Each row of a before or after table is a point. One or more steps were done to the points. Then noise was added and the rows were shuffled. The steps act on columns, c1 being the first. Write out the steps. A step turns or swaps two columns, mirrors them in a line or flattens them onto one, adds a multiple of one to another, or multiplies or shifts one. Angles are multiples of 10 degrees, from the lower column toward the higher: turns from -170 to 170, lines from 10 to 170 but not 90. Use the fewest steps. Two steps may share a column if one is a turn and the other turns, adds or multiplies; they go together, in the order done. Otherwise the lowest column goes first.
In the rows, 100 means zero.

Before:
0: 111  67  79
1:  84 119  87
2: 124  50  97
3:  66 111  67
4:  61  91  98
5: 134 125 157
6:  95 111  54
7:  88  77 140
After:
0:  66  72 140
1: 124  38 102
2: 114 113  61
3: 117  55  81
4: 100 132 155
5:  80 114  70
6:  86 125  83
7:  68  87  98
Steps: add -0.5 times c3 to c1; multiply c2 by 1.3

Before:
0: 124  42  79  72  93  56  61  64
1: 124 132  96 117 112 122  95 130
2: 110 106 121 138  88 151  99 118
3: 137 116  65 108  62  79 115  82
4: 120  57  45  42 123  81  98  51
5: 148 108  99 150 115 121 124 123
6: 103  94  36 121  75 112  90  78
7: 104 134 109 125 100 130 116 156
8: 122  76  61 110  71 107 147  63
9: 110  36  63  40  92  65  94  68
10: 140 118 108 124 128 139  79 115
11:  90 112 102 141 127  93 108  99
12: 114 101  79  75  70  90 111  29
After:
0:  73  80  43 130  99 124 118 110
1:  85  63  69 123 113 119  98  97
2: 149 104 147  82 123  41  98  45
3: 106  89 172  91  69  74 112  79
4: 100  89  83 150  88 138  99 120
5: 105  60 119  78  62 108 116  65
6: 107 101 122 112  75 119  91  36
7: 162 108 135  57  93  72  60  79
8: 106  55  84 140 130 124  78 107
9: 162 122 132  64  92  39  95  64
10: 131  93 136 108  72 111 149  61
11: 118  56  79 120 115 150 126  97
12:  86 103 100  94 128 141 109 102
Steps: mirror c1 and c2 in the line at 150 degrees; turn c3 and c8 by 90 degrees; swap c4 and c6

Before:
0:  39 113 135  91 103  97  95 113  90 128 122 108
1:  68 136 142  50  93  86  68 130 150  53 115  67
2:  81  91 117  38 117  76 121  68 107 106  63 140
3:  43  66 140  95  99  95  83  71 159 106 108 149
4: 108  99  67 112  65  67  97 147  85  76  77 104
5: 120 130  89  85  73 109  65 104 106  86 108  94
6:  55 121  95 100  92  75 137  99  88  95  99  69
7: 110  96  89 110 112 109  67  81 125  86  50  75
8:  50  57  74  64  68  83  92  56  72  70  71 114
9: 101  91 117 102  69  94  82 106  81  67  66 113
10: 122  74  84 104 123  79  85  91  76  97 100 120
11: 114  63 141  55  91 128  72  98 143 121 110 110
12: 112 108 140 100 109  46  70  98 133 129  73 100
13:  87 107 144  95  93  86 108 100 127 105 132  95
After, 14 rows:
0: 126 120 112 115 136  91 107 100  92  98 135  71
1:  82 131  95 102  78  90  62  99 103  92  90  92
2:  89  74  94  92  75  84 112  90  76 104  83 125
3: 136  99 112  81  68  85  97  79 127 107  65  75
4: 103 139 175 138  62 121  70 111 148  53 133  69
5:  82 109 155 105 109 130  99  97 131 107 130  98
6: 119  96 105  87 118  60  71 132  86  61  80 103
7: 150  54  77 130  95  76  67  54  71 101 127 114
8: 142  91 133 166  92 106 116  74 105 120 100 141
9: 129  91  93  90 101 119  65  94  76  78  82 113
10: 116 108 197  87  75 107  94 106 129 119  77 102
11: 112 116 107 110  92 138 105 122  86 112 164 109
12:  87  59 128 130  69 130  69 103 144 113  91 109
13: 126  63 177 100  88 118  91  81 158 121 152 153
Steps: mirror c1 and c11 in the line at 120 degrees; add -1 times c9 to c6; turn c3 and c6 by 70 degrees; turn c4 and c7 by -160 degrees; turn c5 and c7 by 120 degrees; multiply c10 by 0.7; turn c8 and c10 by -30 degrees
